Rows are points. The window is the flat piece filled in between its corners: a triangle in 3 columns, a solid with four corners in 4, and so on. A path goes straight from each point to the next, and from the last back to the first. After which points does the path pass through the window?

Window (4 x 4):
[[-45 -22 -41  24]
 [  3  24  41 -26]
 [-20 -52 -21  77]
 [ 70  84  19 -62]]
Path:
(1): [ 3 35 12 12]
(2): [-50   8  -9  38]
(3): [-18 -55 -76  -6]
(4): [-14 -50 -25  10]
(5): [-42 -10   7  41]
(6): [-15  22 -25  98]
(7): [ -14 -101   -9   -4]
(8): [-17 -38 -12 -57]
Through the window after points: 2, 6, 8

Window (6 x 6):
[[ 56  25  -3 -71 -12 -64]
 [ 19  19  67   0   6  44]
 [-95 -22  -4  25  52 -94]
 [  4  45 -13  10  26 -26]
 [ 48  28  28  -8 -70  -9]
 [-90 -19 -39 -10  28 -43]]
Path:
(1): [ 65  12   8  10 -40  -9]
(2): [-26  53  59 -50 -87 -26]
(3): [-28  60  46 -27 -40   0]
(4): [ 90  -1   0 -14  13  21]
(5): [ 20   4 -25 -16   3 -15]
(6): [-27  75  28 -27  -8 -40]
(7): [-15  66  13 -76 -49 -29]
(8): [ 66   3   1 -34  -4 -57]
Through the window after points: 1, 7

Window:
[[ 115  -23  -28  -64   74   47  -17   -3]
 [  84  -36    9   -8  101   19  -36  -58]
 [  36   39  -44   31   22    3   86  -22]
 [   3   71  -29  -12  -12   -7   15  -44]
 [  37   43    8   26   26   69   48   -4]
 [-121  -18   -4  -87  -31  -52   34  -67]
 [ -45  -10  -46   16  -31    2   15  -35]
 [  29   10    8  -17  -47  -13   46  -37]]
Path:
(1): [ 30  -4 -20 -16  25  75  45 -90]
(2): [ 45  39   3 -21  42 -36  17  31]
(3): [  8  49 -11  -6  48 -40  46  26]
(4): [ 58   5 -47  21  -2  51  67 -63]
(5): [ -1  -7 -35 -22 -31  18  33 -89]
(6): [  5  30  34 -33  67  -6 -11  49]
(7): [-12   5  -8   8  22 -10  19 -22]
(8): [-15  -8 -18 -35   2  -6  26 -77]
(9): [ 25  -9 -49 -24   4  37  53 -95]
(10): [  5  34  11 -56  26 -33 -36  41]
(11): [-21   0 -22  -1  40 -32 -23   1]
(12): [  5   2 -23 -34  23  24  25 -60]
Through the window after points: 3, 9

Window (9 x 9):
[[ 73  -8  25  42 -31  36  45  -7  13]
 [-26 -40 -12  26 -42  75  -1  22   9]
 [-11  23  -6 -62  -7  25 -20 109  65]
 [-97  -5  23  48  -5 -38 -44  50  -1]
 [ 29  36  13  -6 -79 -76   5  26 -22]
 [-23   7  -6  31  61 -57  12 -50 -23]
 [ 10  -1  55 -46  42 -41 -25   4 -48]
 [ 62 -23  -6  -6 -55 -85 -12 -18  67]
 [-52  -6  28  23  28   0  67 -22  -1]]
Path:
(1): [-52  39  38   8   5   9  17 -16 -15]
(2): [-18 -66 -11  37  18 -59   1  72   7]
(3): [ 14 -30 -27  23  18 -27  12  74  12]
(4): [-29  50  51 -41 -15 -21  -7 -18  34]
(5): [-26  42  63  -9 -10   1 -26 -16 -23]
(6): [  1 -83 -33  76  29 -60  57  -2  -9]
(7): [ 36 -57   3  35  41 -11   9  59 -15]
(8): [-27  22  38  -7 -10 -51   2 -39 -22]
(9): [-33  47  42  -6 -52   5 -12   3  42]
(10): [  5 -30 -17 -15   6   8  -2  71   1]
(11): [-22 -37 -25  52  39 -73  55   7 -57]
(12): [ 21  38  33 -18 -11   2 -41 -55  66]
(13): [-17  21  52  17 -20 -11 -23   8  17]
(14): [  4 -37 -19 -17  -2 -24   7  18 -30]
(15): [ 25 -52  -9 -20  49 -23 -10  87  12]
(16): [ -36   19   27   32 -121   45    6  -52   10]
Through the window after points: 9, 11, 13
